Every row gives one point. Each copy is the shape, with its points in the same order, turned, moved and blurred by noise. Some copies are also mirrored. Which?

Shape (7 x 3):
[[-0.06 -0.11 -0.51]
 [ 0.70 -0.04  0.24]
 [ 0.02 -0.07 -0.30]
 [ 0.29  0.07  0.11]
 [-0.35 -0.03  0.55]
 [-0.15  0.48  0.54]
 [ 0.26  0.43 -0.13]]
Copy 1 (7 x 3):
[[-0.21 -0.47 -0.07]
 [ 0.80 -0.47 -0.40]
 [-0.02 -0.37 -0.11]
 [ 0.45 -0.23 -0.32]
 [ 0.41  0.42  0.11]
 [ 0.41  0.50 -0.42]
 [ 0.15 -0.21 -0.65]]
Copy 1 is: only turned
Copy 2 (7 x 3):
[[-0.14 -0.43 -0.29]
 [ 0.42  0.54 -0.19]
 [-0.02 -0.10 -0.22]
 [ 0.11  0.32 -0.02]
 [-0.48  0.32  0.43]
 [-0.13  0.27  0.68]
 [ 0.34 -0.07  0.14]]
Copy 2 is: mirrored
Copy 3 (7 x 3):
[[-0.58 -0.08  0.02]
 [ 0.11 -0.72  0.17]
 [-0.39 -0.12  0.04]
 [ 0.09 -0.34  0.24]
 [ 0.50  0.31 -0.04]
 [ 0.56  0.18  0.49]
 [-0.10 -0.17  0.64]]
Copy 3 is: mirrored
Copy 4 (7 x 3):
[[-0.31 -0.19  0.30]
 [ 0.66  0.21  0.10]
 [-0.17 -0.07  0.19]
 [ 0.24  0.24  0.03]
 [-0.08  0.26 -0.67]
 [-0.10  0.72 -0.42]
 [ 0.00  0.46  0.26]]
Copy 4 is: mirrored

Shape (6 x 3):
[[-0.39 -0.02  0.32]
 [ 0.38 -0.07  0.17]
 [-0.42 -0.05 -0.34]
 [ 0.07  0.00  0.41]
 [-0.19 -0.40  0.58]
 [ 0.55  0.07 -0.46]]
Copy 1 (6 x 3):
[[-0.07 -0.28  0.26]
 [ 0.09  0.14 -0.40]
 [ 0.00  0.35  0.50]
 [-0.02 -0.16 -0.20]
 [ 0.31 -0.51  0.01]
 [-0.06  0.77 -0.34]]
Copy 1 is: mirrored
Copy 2 (6 x 3):
[[-0.35  0.00  0.04]
 [ 0.36  0.34  0.07]
 [ 0.09 -0.48 -0.28]
 [-0.02  0.35  0.17]
 [-0.20  0.07  0.58]
 [ 0.81  0.15 -0.38]]
Copy 2 is: only turned
Copy 3 (6 x 3):
[[-0.04 -0.57  0.13]
 [ 0.41 -0.03  0.50]
 [-0.16 -0.09 -0.29]
 [ 0.26 -0.37  0.43]
 [-0.15 -0.56  0.56]
 [ 0.50  0.56  0.17]]
Copy 3 is: mirrored
Copy 4 (6 x 3):
[[-0.65 -0.16  0.09]
 [-0.07 -0.18 -0.49]
 [-0.15 -0.06  0.47]
 [-0.46 -0.12 -0.34]
 [-0.70 -0.61 -0.14]
 [ 0.45  0.11 -0.33]]
Copy 4 is: mirrored

Shape (10 x 4):
[[ 0.16  0.01  0.38  0.00]
 [-0.37  0.29 -0.11  0.07]
 [ 0.34 -0.16  0.16 -0.33]
 [ 0.06  0.02 -0.22 -0.23]
 [-0.31  0.91 -0.40  0.67]
 [ 0.21 -0.17  0.00  0.54]
 [-0.32  0.12 -0.07  0.66]
 [ 0.47 -0.41  0.28  0.20]
 [ 0.71  0.05 -0.29 -0.01]
 [-0.10 -0.15  0.35  0.47]]
Copy 1 (10 x 4):
[[-0.02  0.03  0.53  0.01]
 [-0.42  0.41 -0.04 -0.03]
 [ 0.38 -0.02  0.35  0.12]
 [ 0.18  0.16 -0.08  0.09]
 [-1.03  0.51 -0.18  0.54]
 [-0.42 -0.38  0.14  0.27]
 [-0.85 -0.05  0.00  0.04]
 [ 0.05 -0.49  0.49  0.14]
 [ 0.25 -0.09  0.10  0.69]
 [-0.54 -0.32  0.38 -0.08]]
Copy 1 is: only turned
Copy 2 (10 x 4):
[[-0.17  0.07  0.19 -0.13]
 [ 0.29  0.28 -0.33 -0.36]
 [ 0.14  0.03  0.46  0.13]
 [ 0.38  0.21  0.12  0.06]
 [ 0.00  0.86 -0.92 -0.25]
 [-0.29 -0.08 -0.29  0.20]
 [-0.11  0.07 -0.69 -0.20]
 [-0.31 -0.26  0.21  0.33]
 [ 0.06  0.41  0.15  0.62]
 [-0.34 -0.18 -0.21 -0.23]]
Copy 2 is: only turned

Shape (9 x 6):
[[-0.12  0.00  0.03 -0.43 -0.61 -0.07]
 [ 0.38  0.08  0.17  0.23  0.18  0.34]
 [-0.47  0.37 -0.09  0.27  0.09  0.42]
 [ 0.34  0.44 -0.11 -0.58 -0.04  0.33]
 [ 0.40  0.00  0.54  0.34 -0.37 -0.20]
 [-0.23 -0.32 -0.27  0.40 -0.07 -0.37]
 [-0.45  0.53  0.45  0.34  0.01 -0.52]
 [ 0.06 -0.11  0.51 -0.28 -0.36 -0.41]
 [ 0.40 -0.19  0.55  0.05 -0.16  0.24]]
Copy 1 (9 x 6):
[[ 0.10  0.25 -0.60 -0.26  0.26  0.17]
 [ 0.16 -0.18  0.31  0.25 -0.08  0.54]
 [-0.58  0.23  0.19  0.29  0.04  0.20]
 [ 0.12  0.37  0.08 -0.49 -0.18  0.63]
 [ 0.66 -0.04 -0.17  0.50  0.34  0.34]
 [ 0.06 -0.21 -0.15  0.32 -0.01 -0.50]
 [ 0.10  0.55  0.25  0.50  0.64 -0.23]
 [ 0.53  0.08 -0.29 -0.11  0.64  0.11]
 [ 0.40 -0.32 -0.06  0.17  0.33  0.65]]
Copy 1 is: mirrored
Copy 2 (9 x 6):
[[-0.11 -0.06  0.57 -0.16 -0.22 -0.28]
 [ 0.06 -0.61 -0.10 -0.04 -0.16  0.55]
 [-0.53  0.02 -0.41 -0.01 -0.22  0.31]
 [ 0.17 -0.27  0.05 -0.76  0.02  0.07]
 [ 0.23 -0.37  0.57  0.28 -0.48  0.55]
 [ 0.04 -0.13 -0.05  0.75 -0.15 -0.13]
 [-0.12  0.54  0.24  0.43 -0.07  0.66]
 [ 0.08 -0.15  0.85  0.14  0.00  0.15]
 [-0.03 -0.75  0.48  0.02 -0.22  0.47]]
Copy 2 is: only turned
Copy 3 (9 x 6):
[[-0.63  0.38 -0.08 -0.13 -0.05 -0.33]
 [ 0.00 -0.11  0.22  0.09  0.12  0.47]
 [ 0.14  0.55  0.10  0.64 -0.11  0.21]
 [-0.06  0.47 -0.33 -0.37  0.29  0.25]
 [-0.28 -0.23  0.71 -0.27 -0.22  0.06]
 [-0.09 -0.32  0.07  0.48 -0.36 -0.42]
 [ 0.27  0.38  0.83  0.16 -0.13 -0.52]
 [-0.50  0.02  0.44 -0.29  0.14 -0.46]
 [-0.47 -0.21  0.43 -0.09  0.17  0.35]]
Copy 3 is: only turned
Copy 4 (9 x 6):
[[-0.18  0.21 -0.10 -0.26 -0.73  0.23]
 [ 0.29 -0.10  0.48  0.19  0.08  0.15]
 [-0.09  0.11  0.58  0.73 -0.50  0.21]
 [-0.03  0.63  0.61 -0.27 -0.20  0.16]
 [ 0.54 -0.38 -0.04 -0.07 -0.31 -0.13]
 [-0.19 -0.11 -0.38  0.59 -0.16  0.03]
 [-0.03 -0.25  0.24  0.49 -0.72 -0.71]
 [-0.09 -0.22 -0.10 -0.39 -0.51 -0.22]
 [ 0.32 -0.40  0.29 -0.26 -0.14  0.22]]
Copy 4 is: only turned

Shape (11 x 6):
[[ 0.27  0.10 -0.13 -0.57 -0.32  0.30]
 [-0.42 -0.27 -0.29  0.45 -0.35  0.57]
 [-0.47 -0.19 -0.20  0.07 -0.38 -0.21]
 [ 0.27 -0.07  0.56 -0.31  0.46  0.33]
 [ 0.42 -0.58 -0.50 -0.48  0.17 -0.20]
 [ 0.26 -0.08 -0.52 -0.18  0.02  0.21]
 [-0.15 -0.06 -0.13  0.04  0.17 -0.23]
 [ 0.47 -0.34 -0.27 -0.28  0.22 -0.62]
 [-0.32  0.41  0.17  0.05 -0.24 -0.05]
 [ 0.23 -0.40  0.57 -0.17  0.01  0.17]
 [ 0.29  0.21  0.57  0.00 -0.27  0.43]]
Copy 1 (11 x 6):
[[-0.05  0.50 -0.44  0.24  0.35  0.28]
 [ 0.12 -0.48 -0.47 -0.19 -0.45  0.11]
 [-0.36 -0.27 -0.58 -0.48  0.16  0.06]
 [ 0.09  0.47  0.60 -0.14  0.27  0.14]
 [-0.17 -0.12 -0.14  0.18  0.89  0.73]
 [-0.16 -0.10 -0.24  0.37  0.37  0.32]
 [-0.43 -0.24 -0.03 -0.17  0.40  0.00]
 [-0.32 -0.18 -0.05  0.04  1.14  0.23]
 [-0.36  0.15 -0.33 -0.24  0.01 -0.46]
 [ 0.34  0.27  0.21 -0.45  0.40  0.20]
 [ 0.42  0.46 -0.03 -0.13  0.05 -0.30]]
Copy 1 is: only turned
Copy 2 (11 x 6):
[[ 0.06 -0.60 -0.21 -0.41 -0.48 -0.35]
 [-0.64 -0.49 -0.28  0.27 -0.19  0.56]
 [-0.02 -0.60 -0.46  0.31  0.21  0.15]
 [ 0.16  0.18  0.52 -0.36 -0.31 -0.12]
 [ 0.89 -0.41 -0.40 -0.15 -0.60  0.26]
 [ 0.13 -0.33 -0.51 -0.36 -0.53  0.21]
 [ 0.22 -0.08 -0.42 -0.02  0.09  0.15]
 [ 0.94 -0.05 -0.54  0.00 -0.27 -0.10]
 [-0.32 -0.21 -0.32 -0.04  0.25 -0.31]
 [ 0.19 -0.14  0.49  0.12 -0.33 -0.13]
 [-0.35 -0.09  0.20 -0.01 -0.38 -0.51]]
Copy 2 is: only turned
Copy 3 (11 x 6):
[[ 0.40  0.46  0.25 -0.23 -0.49 -0.40]
 [-0.06 -0.13 -0.20 -0.05 -0.55  0.56]
 [-0.29  0.13  0.35  0.28 -0.23  0.20]
 [ 0.70  0.42 -0.15 -0.46  0.41 -0.15]
 [ 0.44 -0.30  0.21  0.21 -0.17 -0.78]
 [ 0.16 -0.15  0.08 -0.25 -0.40 -0.42]
 [-0.17 -0.01  0.16 -0.03  0.18 -0.16]
 [ 0.08 -0.09  0.17  0.28  0.21 -0.84]
 [-0.34  0.53  0.24 -0.27 -0.07  0.23]
 [ 0.61  0.47 -0.22  0.16  0.24 -0.06]
 [ 0.25  0.85 -0.36 -0.26 -0.07  0.00]]
Copy 3 is: only turned

Shape (12 x 8):
[[ 0.11 -0.51  0.10 -0.15  0.39 -0.71  0.06 -0.04]
 [ 0.09  0.16  0.14 -0.30  0.14  0.27 -0.10 -0.47]
 [-0.01  0.45  0.27 -0.30 -0.57  0.22  0.04 -0.16]
 [ 0.32  0.15  0.24 -0.09 -0.55  0.46  0.16 -0.48]
 [ 0.11  0.55 -0.22 -0.42 -0.08  0.72 -0.18  0.14]
 [ 0.34  0.02 -0.11 -0.03  0.17 -0.97  0.26 -0.08]
 [ 0.25  0.11  0.09  0.76  0.16 -0.25  0.18  0.46]
 [ 0.21 -0.49  0.14 -0.38 -0.11  0.55  0.01 -0.01]
 [-0.12 -0.53  0.08  0.42  0.30 -0.71 -0.44  0.29]
 [-0.04 -0.23  0.46  0.05  0.33 -0.87  0.34  0.29]
 [-0.30 -0.05 -0.02  0.27  0.34 -0.10  0.19  0.00]
 [-0.28 -0.43 -0.37 -0.12  0.10 -0.44  0.14  0.07]]
Copy 1 (12 x 8):
[[ 0.01 -0.12 -0.26  0.23  0.70 -0.52  0.21  0.22]
 [-0.07 -0.49 -0.15  0.22  0.04  0.42  0.06 -0.23]
 [ 0.19  0.18 -0.30  0.12 -0.05  0.75 -0.11 -0.37]
 [ 0.07  0.07 -0.28  0.36 -0.41  0.60  0.32 -0.41]
 [ 0.41 -0.49 -0.25 -0.15 -0.43  0.54 -0.50 -0.29]
 [ 0.58  0.02 -0.19  0.42  0.72 -0.17  0.26  0.41]
 [ 0.66  0.26  0.57  0.10 -0.01 -0.42  0.00  0.14]
 [-0.15 -0.19 -0.54 -0.04 -0.36 -0.15  0.08 -0.46]
 [-0.16  0.20  0.22  0.14  0.45 -0.72 -0.24  0.54]
 [ 0.33  0.27  0.06  0.05  0.93 -0.51  0.13  0.00]
 [ 0.12 -0.17  0.28 -0.29  0.22 -0.07  0.17  0.16]
 [ 0.09 -0.06 -0.37 -0.30  0.36 -0.26  0.17  0.49]]
Copy 1 is: only turned
Copy 2 (12 x 8):
[[-0.62 -0.38  0.48  0.12  0.05  0.72  0.06  0.23]
 [-0.31  0.12 -0.18 -0.07  0.07  0.19 -0.60 -0.18]
 [ 0.19 -0.27  0.18  0.03 -0.18 -0.19 -0.69 -0.34]
 [ 0.02 -0.24 -0.11 -0.48 -0.44 -0.16 -0.57 -0.46]
 [ 0.44  0.49  0.02 -0.31  0.19 -0.08 -0.72 -0.03]
 [-0.64 -0.20  1.03 -0.04 -0.23  0.44  0.02  0.02]
 [ 0.09  0.33  0.61  0.04 -0.26  0.33  0.63 -0.37]
 [ 0.12 -0.24 -0.38 -0.36  0.06  0.30 -0.30  0.15]
 [-0.33 -0.25  0.44  0.38  0.44  0.52  0.68 -0.06]
 [-0.25 -0.23  0.54  0.58 -0.32  0.84  0.27  0.01]
 [-0.28  0.27  0.13  0.29 -0.12  0.22  0.12  0.11]
 [-0.44 -0.24  0.35  0.22  0.05  0.15  0.24  0.56]]
Copy 2 is: only turned
